Each row is a point. Examples show where two turns around zero, p and q, send a point. Where does a point land after both, in the order given? Backwards means that the second turn is done in reverse. Each puzzle has new turns, and all numbers are rounded.

Turn p:
[-16 -15] -> [-4 22]
[ 7 58] -> [ 45 -38]
[  8 -44] -> [-41  18]
Turn q:
[14 -8] -> [ 8 14]
[-22  -3] -> [  3 -22]
[ 42 -40] -> [39 43]
[-34  51] -> [-50 -35]
Where do these land?
q, then p: [ 34 -29] -> [ 13 -43]
p, then q: [-51 -47] -> [-68 -12]
p, then q: [-9  4] -> [-5  8]
p, then q backwards: [ 9 34] -> [-27 -23]
q, then p: [17 38] -> [35 23]

Turn p:
[13 -5 19 19 21 32] -> [ -4 -20  25  26  23 -10]
[-32  11  15 -17  -1 -23] -> [  7  28   5 -22   2  29]
[ 12 -27  16  10  13 -19] -> [ 37   2   4   5  11 -15]
[ -5 -25 -13  22 -20 -20] -> [  9  25 -20  -4  -1 -32]
[-16 -26   0 -18  25  40] -> [-13 -24  41 -25  13 -16]
[ 21 -22  11 -13   3 -23] -> [ 39  -4   2  -1 -14  -6]
[ 10  10 -27  14  12 -27] -> [  9  -9 -42  -3  10   2]
[ -3  85 -21 -18 -52  39] -> [-85   3 -17  23 -44  48]
Turn q:
[-30  -4  16  17  26 -28] -> [  5 -10  32  31  28  -2]
[ -1 -23 -17  21 -17  73] -> [ -9 -35 -69   7 -19  19]
[18 -4  3 21 13 -1] -> [ 11   6   1  22 -17   4]
[  6  54 -23  -8 -11   8] -> [-44  21  -7 -12 -15 -30]
[  7 -18  43 -55  22 -24] -> [ 41 -21  52 -39   0  -7]
[  1  12   4  -7 -44 -13] -> [  4  28 -17 -23  20 -16]
[  0 -18 -25  11  11 -16] -> [-6 11  9 13  2 32]
Where do these land?
q, then p backwards: [-46 -33 -21  43   7 -37] -> [-6 47 45 41 31  7]
q, then p: [-12  21  38  14 -22  13] -> [ 33  -5 -40 -12   7  -3]
q, then p: [ 29   9 -10 -17  12 -11] -> [ -8  19  12  12 -24  18]
p, then q: [-10   1   2 -15  34 -11] -> [ 10 -22   6 -16 -26   9]
q, then p: [-20  -4  16 -17 -33 -11] -> [ 20 -32  -2 -19   3  19]
q, then p: [ -3  20 -23  -9 -16  21] -> [-16  12  -7 -35  -4   6]
q, then p backwards: [ 28 -11  -6   5  23 -28] -> [  0   2  40 -18 -17  -5]
p, then q: [ 24   9 -11   2  15 -33] -> [ -7  12 -14  -2 -28  30]
p, then q: [  9 -13  16  -7 -21  97] -> [ 50 -19   5  27  79 -23]
